Each row of a before or after table is a point. The points were changed in one or more steps. Then noise was added and the rows were shuffled. The steps act on how far a point lies along the listed directions, d1 being the first. What was done? A step turns or swaps two directions, mirrors them in a line or flattens them onto one, adds a multiple of one to another, or multiplies one. Angles are multiples of 10 degrees, from the lower direction toward the higher: turns from -170 to 170, lines from 10 to 170 but not 90. Use the fewest steps. Two steps may share a direction if one is a turn and the other turns, adds or multiplies; they go together, in the order done. Otherwise the lowest direction goes first.

Directions:
(1): [-52  31]
(2): [-31 -52]
Before (12 x 2):
[[-74  21]
 [ 13 -31]
 [ 21 -35]
 [-81  49]
 [-55  61]
 [ -4 -39]
 [ 29 -36]
 [ 35 -33]
 [ 53 -11]
 [ 49   2]
 [ 48 -28]
 [ 11   5]]
After (12 x 2):
[[-60  74]
 [-18 -35]
 [  3 -32]
 [ 46 -29]
 [-62  44]
 [-30  76]
 [ 15 -44]
 [  7 -40]
 [ 46 -14]
 [ 23 -43]
 [ 37 -44]
 [ 12   2]]
Steps: turn d1 and d2 by -20 degrees

Directions:
(1): [-34  26 -25  -9 -45  80]
(2): [-64 -29  27  60 -35 -22]
(3): [-36  -9 -87  14  41 -15]
Before (13 x 6):
[[-57   9 -38  18 -26  55]
 [ 18   2  18 -23  20   2]
 [ -9 -10  47  20 -40 -12]
 [-18 -10  -4  20  -6   0]
 [  8  -4  -8  -5   5  15]
 [ 46   9  37  -9  -8   0]
 [ 21  20  27  -8 -37  47]
 [-30  -7  45  17 -62  44]
 [ 26  23 -15 -29  -3  42]
 [  8  12 -95 -26  16  19]
 [-37  -4  13  11 -34  17]
 [  1   9  -9  -5  -6  41]
 [-15  10  -8 -11 -24  11]]
After (13 x 6):
[[-19  -8   0   3  -6  -5]
 [-13   5 -84  -8   0  17]
 [  3  -7  -7   2   6   9]
 [-10   3 -14  -8 -10  -8]
 [ 11  -8  36   6 -19 -20]
 [ 24   1  15   6  -4  -2]
 [  8  -1  23 -13  13   2]
 [ 38   2  38   2  -7 -11]
 [ -8  -5  -7  10  -1   4]
 [ 11   6 -17  -6   8   9]
 [ -3 -18  21  10  -7  -5]
 [-39   1 -54  15  10  20]
 [ -1  -1 -13   4   9  13]]
Steps: flatten d1 and d3 onto the line at 60 degrees; multiply d2 by 0.4

Directions:
(1): [-38 -48 -29  35  -5 -43 -51  24 -76]
(2): [-48  36  -9 -29 -24  21  65 -35 -74]
(3): [-31 -64 -19  64 -40  44  37 -29  37]
(4): [ 94 -52  30  -5 -17   2  21 -26 -51]
Before (13 x 9):
[[ -9  14  10  -3 -14  34  50 -37   9]
 [-13   8 -15  -9   3 -12  11   2 -51]
 [ 39  -2   8  -7  -6  11  23 -20  -5]
 [-45  19 -13   6  -9  14  22 -19   3]
 [-22  32  -4  -9   7   2   2   4   0]
 [ 54 -18  14 -10  18 -10   5  -8  -4]
 [-43  11 -23 -10 -16  17  36 -19 -14]
 [ 59 -28  14   0 -18  -1   7  -8  -5]
 [ 51  -2   8   2  -3  18  -1 -11   9]
 [-20  31  -1 -22 -28  17  55 -38 -20]
 [ 56 -14  16   0  -7  18  10  -9   9]
 [ 28  31  21 -29 -18  25  48 -39 -37]
 [-35  24  -1  -1   0   1 -12   0 -17]]
After (13 x 9):
[[ 43  29  30 -38  -2  13  39 -33 -29]
 [ 59 -18  11   7 -16  26  16 -24  -4]
 [-14  22 -17 -10  23 -29 -25  25 -18]
 [ 95  23  43 -44   5  -3  10 -21 -38]
 [-26  41  -6 -21   7  -5   6  -7 -14]
 [ -5  24   4  -4  13  -6 -13   8  10]
 [ 69 -27  20   0 -17  26  27 -25 -12]
 [-34  28   0  -1  14  -9 -29  13   0]
 [ 57 -40  12   8   5   0  16 -16   0]
 [ 65 -11  14 -13  -6   7  24 -21 -16]
 [-17  41 -11 -42   7  -9   8   1 -26]
 [ 40  47  21 -54   2 -16  15 -13 -34]
 [ 58 -35  11   2 -30   5  21 -18 -13]]
Steps: add -1 times d1 to d4; turn d2 and d3 by -70 degrees

Directions:
(1): [-38  19 -41  38 -79  57   4  71 -71 -11  30   0 -13 -16]
(2): [-15  18 -20  95   3  34 -17 -47  48 -36  15  -7  91  -2]
(3): [ 15  48  72  21  18 -39  15  92  13  17  16 -66  44  -4]
(4): [ 66 -49   1 -66  -8  39  30  36   1 -39  33  43  81  -8]
Before (9 x 14):
[[ 12 -33 -13 -59 -21  21  17  27 -47  10  -4  37 -56  -3]
 [-18  22 -12  22  -7  -3  -4   9 -26  15  -6 -10  -8   5]
 [ -9  73  95  38  29 -56   9  60  31  37  -9 -78  25  -1]
 [ -7  19 -13  14 -11   2 -11  37 -27   4  -6 -13  -5   3]
 [-25  45  16  65  27   4 -22  19  19  -2 -11 -51  11   5]
 [-31  -1 -70  44 -80  70 -30  24 -52 -30  16  23   8 -21]
 [  3  16  -5  79   9  -2 -18 -35  29  -7 -19  -2  23   0]
 [-30   0 -40   4 -22  41  12  11 -52  19   6  22 -50  -2]
 [  3  10  13  47  -1   5  -5  32   6  -9  25 -39  50 -14]]
After (9 x 14):
[[ 17  48  71  21  43 -71 -19  49  36  28 -17 -68  25  -3]
 [-35  32 -25  72  -6  48 -22  10  -4 -18  -3 -21   6   1]
 [ 31  11  42  -3  50  -9  25  26  28  16  13 -14  52   7]
 [-51  21 -49  65 -92  91   0  31 -53 -23  27  18  16 -18]
 [-17  19 -13  77   3  -7 -22 -40  11   6 -30  -4 -16   3]
 [ 12  17  -2  12   4   0  -6  40  -8  -5   2 -13  29   3]
 [-31  14  -9  44 -22   0 -13  30 -31  14   9 -40 -28 -12]
 [  6  16   0  23   7   1   3   9  -4   2   5 -13  38   5]
 [ 56 -27  42 -62  24  -7  31  36  11   3   5  13  27  -2]]
Steps: swap d1 and d3; mirror d2 and d4 in the line at 140 degrees

Directions:
(1): [ 42  20  11 -18   5 -72  19  16  62  17  22 -95 -28  -8 -27  33  -1 -36
  23  63  53 -37  48  24]
(2): [ 18  -4 -25  50  45 -10  22  17  -9 -56  72 -50  22  50  34 -59  29 -16
  85   3 -18  49 -37 -14]
(3): [-55  40  40  78 -12  39  42   8  34 -24 -71 -29 -37   1 -13 -61 -32  -6
  -1  -1  48 -23 -52  46]
(4): [-10 -22  -8  10  -7  10  53  -1  -5  -9  12  55  11 -48  93 -58 -30   2
  18  76   8 -57  72 -24]
Before (11 x 24):
[[ 30  30  17 -41 -37 -37 -37 -31  30  37 -20 -50 -58 -39 -86  72 -13  -8
  -40 -16  33  13  24  36]
 [-25 -10   4  31  -5  30  25   8 -34  -6 -25  44  12 -21  25 -26 -17  14
  -14 -11  -6  -6 -21  -3]
 [-15   6  15  70  14   8  23 -12  20 -47  22 -52   1   5  -8 -50   3  -2
   43 -24   1  21 -49   6]
 [-14   1  -6  33  11  43  28  21  -6 -59  24  26  15  23  73 -81   7  -9
   46  20 -19   8  -1 -10]
 [ 28 -16   1 -42   2 -36 -16  22  43  33  16 -73 -38   0 -45  54  23 -19
  -12  -7   7 -10  26  13]
 [-11  -6  15 -33 -24  -1 -10   3   2  25 -34  13 -18 -32 -27  47  -9  18
  -59   8   4 -19  12  11]
 [ 24  10   7 -56 -27 -35 -58 -10  26  67   8 -35 -27  19 -81  95   4 -25
  -45 -32  31  -9   9  30]
 [-27 -21  14  49  -7  23   6 -15 -53 -10 -10  77  22  -3  16 -44 -11  13
   -8  -6 -61  17 -15 -33]
 [-74  31  10  78  -4  45  28  14  -9 -24 -30  18   3   2  20 -79 -33  -5
    2  -6   3   6 -59  13]
 [  8  11   2  -5  23 -33 -52   7   9  26  10 -54 -11  43 -72  59  38  -8
  -11 -53  18  37 -45  16]
 [ -5  -5 -20  88  16  58  11   2  -7 -51  12   9  21  35  37 -62   4   7
   47 -27  -7  36 -59  11]]
After (11 x 24):
[[-44  13  41  15 -28  20  15   6  30  16 -66  -5 -42 -28 -34  13 -22  12
  -61   9  35 -32 -20  34]
 [ 15 -14  -8  29  26 -12  -4 -15  -1 -39  60 -38  20   0   4 -17  17  -6
   44 -16 -25  31 -22  -9]
 [-11  51  45   5 -41  -8  -3 -26  58  25 -62 -63 -80 -49 -82  27 -34 -17
  -40  -6  64 -15   7  60]
 [  2  27  28 -11 -32 -22 -26  -8  45  54 -24 -59 -50  11 -89  53 -11 -30
  -40 -25  74 -33  -4  61]
 [-32 -10   3  31  -4  31  21  14 -30  -5 -34  46   8 -15  19 -22 -16  10
  -23 -17  -3  -6 -28  -4]
 [ 18 -14 -30  -8  14  20  -4  17 -33 -48  63  50  37  26  84 -43  31  -8
   46  16 -40  27  23 -34]
 [ 30 -26 -47  36  22  32 -22  -7 -29 -28  57  26  40  37  37 -13  29  12
   41 -31 -38  57 -30 -11]
 [-23 -22  19  45  -4  23  -3  -9 -61 -10 -11  70  19   5   9 -31  -6  21
   -9 -25 -68  24 -22 -40]
 [ 20  -9  -3 -33   1 -31  -2  21  47  30   4 -86 -49 -11 -40  44  16 -20
   -4   6  19 -16  33  20]
 [ 25  13   3 -14  18 -46 -42  12  22  33  16 -59 -18  37 -77  60  39 -10
  -11 -41  24  31 -28  21]
 [-59  28   8  60   5  46   8  15  -9 -18 -16  23   2   4  15 -56 -23  -3
   -3 -15  -5  15 -53   4]]
Steps: turn d1 and d4 by 10 degrees; add -1 times d2 to d3
